Each row is a point. Each copy is the shape, with its points in the same order, stretched, turned, moved and blurred by noise. Say if it was mirrored as well.

Shape:
[[ 0.28  0.10  0.34]
 [ 0.36 -0.12 -0.20]
 [-0.14  0.39  0.11]
 [-0.28  0.17  0.09]
 [-0.05 -0.15  0.15]
 [ 0.19  0.01 -0.14]
 [-0.64  0.11  0.25]
 [ 0.28 -0.20 -0.47]]
Copy 1 (8 x 3):
[[ 0.45  0.08  0.32]
 [ 0.30 -0.14 -0.25]
 [ 0.13  0.54  0.23]
 [-0.09  0.35  0.26]
 [-0.05 -0.03  0.25]
 [ 0.21  0.08 -0.12]
 [-0.41  0.43  0.52]
 [ 0.08 -0.12 -0.51]]
Copy 1 is: only turned
Copy 2 (8 x 3):
[[-0.16  0.13  0.37]
 [-0.37 -0.13 -0.11]
 [-0.04  0.51  0.04]
 [ 0.14  0.38 -0.08]
 [ 0.10  0.04  0.02]
 [-0.25  0.05 -0.10]
 [ 0.50  0.49 -0.13]
 [-0.38 -0.18 -0.38]]
Copy 2 is: mirrored
Copy 3, 8 rows:
[[ 0.32  0.21  0.22]
 [ 0.07 -0.26  0.51]
 [-0.19  0.40 -0.04]
 [-0.16  0.17 -0.20]
 [ 0.15 -0.10 -0.08]
 [-0.05 -0.09  0.34]
 [-0.21  0.22 -0.68]
 [-0.17 -0.46  0.53]]
Copy 3 is: mirrored

Shape:
[[-0.15 -0.16  0.07 -0.08]
 [-0.19 -0.29  0.02 -0.10]
 [ 0.04 -0.16  0.01  0.23]
 [ 0.37  0.44 -0.17  0.35]
 [-0.12  0.37 -0.03 -0.49]
 [ 0.07 -0.17 -0.18 -0.07]
 [-0.35  0.43 -0.03  0.27]
 [-0.31 -0.39  0.33  0.09]
 [ 0.26  0.34  0.57  0.12]]
Copy 1:
[[ 0.11 -0.19  0.08 -0.15]
 [ 0.12 -0.23  0.04 -0.20]
 [-0.16 -0.12  0.13  0.09]
 [-0.52  0.38  0.01  0.33]
 [ 0.17  0.27 -0.45 -0.20]
 [-0.18 -0.07  0.02 -0.26]
 [-0.03 -0.09 -0.41  0.52]
 [ 0.31 -0.40  0.19 -0.05]
 [ 0.16  0.59  0.24  0.36]]
Copy 1 is: mirrored
Copy 2, 9 rows:
[[-0.21 -0.06  0.10 -0.02]
 [-0.32 -0.15  0.15 -0.06]
 [ 0.03  0.02  0.47 -0.04]
 [ 0.51  0.58  0.30  0.03]
 [-0.05  0.33 -0.48 -0.02]
 [ 0.08 -0.02  0.18 -0.27]
 [-0.20  0.61  0.16  0.06]
 [-0.42 -0.31  0.40  0.23]
 [ 0.32  0.15  0.11  0.62]]
Copy 2 is: mirrored
Copy 3, 9 rows:
[[-0.25 -0.25  0.10 -0.15]
 [-0.29 -0.40  0.06 -0.16]
 [ 0.11 -0.24  0.03 -0.02]
 [ 0.32  0.39 -0.30  0.19]
 [-0.65  0.33 -0.17 -0.15]
 [-0.14 -0.24 -0.25 -0.09]
 [-0.19  0.26  0.28  0.43]
 [-0.16 -0.44  0.49 -0.25]
 [ 0.18  0.52  0.27 -0.46]]
Copy 3 is: only turned

Shape (12 x 6):
[[ 0.06  0.06  0.31 -0.12 -0.06  0.10]
 [-0.02 -0.35  0.37 -0.46  0.56  0.11]
 [-0.05  0.00 -0.04 -0.05 -0.05  0.04]
 [ 0.34 -0.49  0.16  0.41 -0.15  0.60]
 [ 0.32  0.17  0.33  0.35  0.26  0.21]
 [ 0.38 -0.39  0.11  0.07 -0.05  0.46]
 [ 0.03 -0.29 -0.01  0.19 -0.04 -0.05]
 [-0.35 -0.02 -0.01 -0.27  0.16 -0.16]
 [-0.08  0.11 -0.29 -0.03  0.24  0.11]
 [-0.05  0.17 -0.28 -0.29  0.04 -0.08]
 [ 0.08  0.08 -0.54 -0.22  0.25 -0.40]
 [-0.02  0.25 -0.28 -0.20 -0.09 -0.47]]
Copy 1 (12 x 6):
[[ 0.00  0.00  0.12 -0.15  0.15  0.07]
 [ 0.04 -0.31 -0.11 -0.43  0.71 -0.11]
 [-0.13 -0.01 -0.15 -0.05  0.07 -0.10]
 [ 0.19 -0.05 -0.24  0.70  0.71  0.35]
 [-0.16  0.41  0.04  0.15  0.61  0.09]
 [ 0.25 -0.19 -0.23  0.46  0.67  0.04]
 [-0.29 -0.14 -0.08  0.19  0.24  0.02]
 [-0.21 -0.24 -0.08 -0.42 -0.03 -0.15]
 [-0.16  0.14 -0.29 -0.03  0.12 -0.20]
 [-0.11  0.01 -0.20 -0.11 -0.01 -0.33]
 [-0.40 -0.14 -0.27 -0.10 -0.05 -0.66]
 [-0.31 -0.02  0.09 -0.09 -0.29 -0.45]]
Copy 1 is: only turned
Copy 2 (12 x 6):
[[-0.06  0.08  0.16 -0.18  0.21  0.18]
 [ 0.40 -0.09  0.39 -0.23  0.96  0.25]
 [ 0.15  0.01 -0.13 -0.02  0.09  0.15]
 [-0.62 -0.40 -0.39 -0.13  0.38  0.47]
 [-0.38  0.12 -0.26 -0.14  0.51 -0.15]
 [-0.28 -0.38 -0.22 -0.37  0.36  0.40]
 [-0.08 -0.31 -0.16  0.13  0.20  0.04]
 [ 0.51  0.14  0.11  0.16  0.26  0.14]
 [ 0.41  0.17 -0.45 -0.02  0.20  0.08]
 [ 0.53  0.11 -0.20 -0.18 -0.05  0.05]
 [ 0.71 -0.16 -0.38 -0.16 -0.03 -0.37]
 [ 0.47 -0.03 -0.11 -0.08 -0.28 -0.31]]
Copy 2 is: mirrored

Shape (12 x 8):
[[ 0.46  0.02  0.11  0.10 -0.08 -0.42 -0.13 -0.61]
 [-0.28 -0.14 -0.02  0.04  0.51 -0.16  0.32 -0.56]
 [ 0.32 -0.13 -0.07  0.05 -0.50 -0.14  0.33 -0.36]
 [-0.38 -0.05 -0.11  0.00  0.47 -0.40 -0.06  0.24]
 [-0.28 -0.10  0.04 -0.24  0.41 -0.08 -0.06  0.22]
 [-0.28 -0.11 -0.07  0.05  0.22 -0.27  0.18  0.27]
 [ 0.14 -0.04  0.20  0.17  0.21 -0.41 -0.05  0.22]
 [ 0.17  0.62  0.25  0.03 -0.48 -0.36  0.39  0.24]
 [-0.29  0.00 -0.39 -0.25  0.47 -0.13 -0.08  0.24]
 [-0.27 -0.10  0.21 -0.17  0.24  0.25  0.06  0.03]
 [-0.12  0.09  0.07  0.23 -0.14  0.25 -0.16 -0.23]
 [ 0.19  0.24  0.12  0.24  0.17  0.71 -0.08  0.15]]
Copy 1:
[[ 0.40 -0.04 -0.19 -0.02 -0.58 -0.54 -0.18  0.00]
 [-0.03 -0.14  0.46  0.22 -0.39 -0.52  0.32 -0.01]
 [ 0.12 -0.06 -0.14 -0.13 -0.66  0.04  0.27 -0.21]
 [-0.19 -0.26 -0.02  0.56  0.28 -0.08  0.27  0.00]
 [-0.08 -0.26  0.14  0.14  0.38 -0.05  0.28  0.17]
 [-0.10 -0.16 -0.01  0.44  0.07  0.13  0.39 -0.01]
 [ 0.27  0.00 -0.11  0.47 -0.04 -0.01  0.11  0.19]
 [ 0.21  0.52 -0.11  0.24 -0.08  0.48  0.29 -0.64]
 [-0.48 -0.18 -0.04  0.15  0.38 -0.14  0.41  0.10]
 [-0.11 -0.21  0.45 -0.04  0.23  0.17  0.28  0.05]
 [-0.27 -0.08  0.11 -0.08 -0.17  0.13 -0.28 -0.17]
 [-0.32  0.44  0.35 -0.41  0.04  0.42 -0.11  0.27]]
Copy 1 is: mirrored
Copy 2:
[[ 0.07  0.10 -0.05 -0.14  0.13 -0.89  0.15 -0.10]
 [-0.11 -0.20  0.37 -0.61  0.41  0.01  0.08  0.13]
 [ 0.16 -0.10 -0.14 -0.39 -0.27 -0.51  0.46  0.09]
 [-0.02 -0.11  0.21  0.16  0.35  0.20 -0.25  0.31]
 [ 0.20 -0.06  0.42  0.04  0.10  0.18 -0.27  0.25]
 [ 0.14 -0.15  0.14  0.01  0.22  0.19  0.08  0.43]
 [ 0.36  0.02  0.14  0.20  0.29 -0.27  0.08  0.28]
 [ 0.35  0.53 -0.28 -0.06 -0.07 -0.29  0.36  0.58]
 [ 0.10 -0.14  0.23 -0.02  0.06  0.38 -0.51  0.14]
 [ 0.16  0.08  0.60 -0.12 -0.07  0.13  0.10  0.10]
 [-0.08  0.21  0.29  0.05 -0.14 -0.11  0.33 -0.11]
 [ 0.48  0.37  0.33  0.13 -0.18  0.13  0.34 -0.40]]
Copy 2 is: only turned
Copy 3:
[[-0.34  0.01  0.40 -0.16 -0.08 -0.25 -0.29 -0.49]
 [-0.32 -0.66  0.39  0.07  0.09  0.04  0.18 -0.07]
 [-0.09 -0.10 -0.02 -0.18 -0.30 -0.36  0.13 -0.51]
 [-0.09 -0.36  0.08  0.31  0.69 -0.11 -0.05  0.43]
 [ 0.00 -0.13  0.21  0.06  0.56  0.03  0.18  0.47]
 [ 0.04 -0.34 -0.06  0.29  0.49 -0.21  0.11  0.34]
 [-0.06 -0.08  0.33  0.28  0.42 -0.46 -0.10  0.25]
 [ 0.08  0.29 -0.05  0.57  0.27 -0.57  0.29 -0.44]
 [ 0.22 -0.27  0.02 -0.02  0.65  0.22  0.04  0.30]
 [-0.05 -0.05  0.22  0.12  0.11  0.06  0.37  0.41]
 [-0.13  0.11  0.15  0.36 -0.24  0.17  0.00  0.16]
 [ 0.34  0.21  0.55  0.54 -0.46  0.37  0.11  0.46]]
Copy 3 is: only turned
